Each point is reached from the start by the listed moves, each made 0, 1 or 2 times, or once backwards (-1), plus a little noise. Say if it took an odd or an even number of moves. Then give how often each move was made.

Moves:
(1): [ 28 -19  -2   6  13]
(2): [ 7 45 -6 -6 11]
(3): [  2 -26  25 -16  10]
Start: [ 12 -13   0  18   4]
Points:
[ 60 -95   2  35  19] -> odd (2, -1, 0)
[ 40 -31  -2  24  17] -> odd (1, 0, 0)
[ 71 -76  21  13  40] -> odd (2, 0, 1)
[ 50 -13  18   2  39] -> odd (1, 1, 1)
[-17   5   3  12  -9] -> odd (-1, 0, 0)

Moves:
(1): [ 34  11   7  -2 -10   0   0]
(2): [-8 13  4 11  0 -3 -1]
(3): [-12 -14  14  13  -3  -8   2]
(4): [  7 -14  -2  23 -37  -7 -32]
(5): [10  9  0 15 14 33 -8]
(6): [-21  -6  11 -15   2  13  -5]
Start: [  2   3   5 -16   2  15  -5]
Points:
[ 13 -37 -35  10 -74 -34 -58] -> odd (-1, -1, -1, 2, -1, -1)
[ 26  10  19   6 -27 -42   8] -> odd (1, 1, 1, 0, -1, -1)
[ 12 -13  19 -59 -20  -3  -1] -> even (1, -1, 0, 0, -1, 1)
[  9 -30  70  33 -95   8 -76] -> odd (2, 1, 2, 2, 0, 2)
[-39 -46  25 -14 -82  -6 -71] -> odd (0, 0, 0, 2, -1, 2)

Moves:
(1): [12 12  5  2  8  2 -4 -5  3 -2  6]
(2): [-7 11 -4  0  3  1  0  5  2  4  5]
(3): [ 3 -3 13 -3 -3  1  2  3 -9 14 -2]
(4): [-9 -7 16 17  5 -3  5 -1  1 -4 -1]
(5): [-5  0 13 -6 11 -1 -8  4  8  0 -8]
(6): [-4 -7  3  4  8 18  4 13 -3  2 -5]
(7): [-2 -4  2 -1  9  5 15 -2 -1 -5 -8]
(8): [ 9 -2  4 -1  4 -6  4 16  9 -6  8]
Start: [  2   9  -3   2   4   7   7   2 -10  -3  -8]
Points:
[-13  28  44  19  95  49  27  46  26 -27 -19] -> odd (2, 2, -1, 1, 2, 2, 2, 1)
[  1  -7 -13  -4  10  50   5   7 -27   7 -28] -> odd (0, -1, 0, -1, 0, 2, 0, -1)
[  7  27  36  32  28  48  23  29 -31  28   7] -> even (2, 2, 2, 1, -1, 2, 0, 0)
[  8   9  -9 -29  -2 -17  -1  14   8  -7  -8] -> odd (-1, 0, 0, -1, 1, -1, 0, 1)
[-41  12  -4  10   6 -10   0 -16   2 -11 -19] -> odd (-1, 1, -1, 1, 1, -1, 0, -1)
[-29   5  20   4  32 -17  13  20  26 -26 -18] -> odd (-1, 1, -1, 1, 2, -1, 1, 1)

Moves:
(1): [ -1   4   1  -7   3 -13  -4  -1   1   2  15]
(2): [  6  -5 -16  -6   3  -8 -14   4  -8  -8   0]
(3): [-15  29  10  -2   6  -3  12 -12   0 -11   7]
(4): [ 0 -9  9  4  4  8  6  6  6  1 12]
(5): [ -4  12  -7  -8   7 -10   6  12  -3   9   9]
(6): [-6 12  1 14 -1 -6  3 -2  4  0  5]
(7): [-6 -4  4  1 -6 -1  1  4 -7  6  0]
(8): [  0   1   4   2 -14   6  -5   3  -3   0  -6]
(9): [-16   3  -7  -7   9  -8  -2   7   6  -7  -5]
(10): [ -1   4 -13  -1  -5   7   0  -1   5   3  -1]
(11): [  4   0  -3  -4  -3  -5   4  -1   5 -12   3]
Start: [-4  0  0 -6  0  3 11 -4 -8 -2  8]
Points:
[-34  29 -30 -32  22 -25  -2 -18  17 -56  15] -> odd (1, 1, 1, 0, -1, 0, -1, 0, 2, 1, 1)
[-48  77 -54 -31  29 -72  -9   8   9 -45  51] -> even (2, 2, 1, 0, 1, 2, -1, 1, 2, 1, 1)
[-21  -7 -95 -33  19 -44 -11  38   7 -24  16] -> odd (0, 2, -1, 0, 1, 1, 1, -1, 2, 2, 2)

Moves:
(1): [ 10  11   6   4  -5   0  -1  -8 -12  18 -11   0  -9 -16 -18]
(2): [ -9  11  -6  -8   4  -3   7   2   2  -4  13  -1 -11   1   8]
(3): [ 2  8 16  2  2  0  6 13 -6 -5 17 16 12  6  2]
(4): [ -7 -15   0  13   3   1  -1   3  11  18   4   8  -8   2  16]
(5): [ 10 -23  -4   6  16   6  -1   5   4   1  22 -10 -16  -2  -5]
(6): [ -1   2  -9  -1  -4   7 -13   7  -9  -9  -1   9   4   9  15]
(7): [  0   7  -6  11 -10   4  19  -1  10 -10  -2   2  -2   7   8]
(8): [ -6 -12 -17  -3  -6   7   5  11  -2  -3  23  -1  -1  -1  -3]
(9): [  7   5   5  -2   2   6   0  10  -3  10 -19  -8   3   3   1]
(10): [ -3  -7  -5  -4  -5 -10  15  -9 -18  10  10  -2  -6  11   5]
(11): [  1   9 -10   5 -11  -5  -8   0   9   8   9  -6 -14   2  -5]
(12): [ -1  -2   2 -18  -6  22   2  -9   8   1   7   6   4 -11  -1]
Start: [  2  -5 -12   1   3  -3   9  -5 -17  12 -10  -1   8 -10   1]
Points:
[  3 -39 -25 -50  -3  61  25  44 -82  60  95  36   0  -3  33] -> odd (1, 1, 2, 1, 1, 2, -1, 2, 2, 2, 0, 2)
[-14  12  -4  38 -14  -5  82  10   2  12  67  39  -9 -16  11] -> even (1, 1, 2, 1, 0, -1, 2, 1, -1, 0, 0, 0)
[-25  73 -74  23 -35 -25  11  12  12 -19 -51 -13 -24  53  77] -> even (-1, 2, -1, 0, -1, 2, 2, -1, 1, 0, 2, -1)
[ -1 -47 -17   5 -26  45  22   2  14  78  61  27  -7 -50 -17] -> odd (1, -1, 1, 2, 0, -1, 0, 2, 0, 0, 1, 2)
[ 46  24 -37  56  -7  25   4  17  -4  64 -19 -22 -79  -3  22] -> odd (2, 1, 0, 1, 2, 2, 2, -1, 2, 0, 2, 0)
[ -9  92  14 -27 -17   6  31 -24  -5 -30 -11  33  18 -37  -4] -> odd (1, 2, 1, -1, -1, 0, 1, -1, -1, -1, 0, 1)
[ -4  26 -22  64  -8  -6  -3  37  22 -32 -15  35  14  45  80] -> odd (-1, 0, 1, 1, 0, 2, 2, -1, 0, -1, 1, -1)
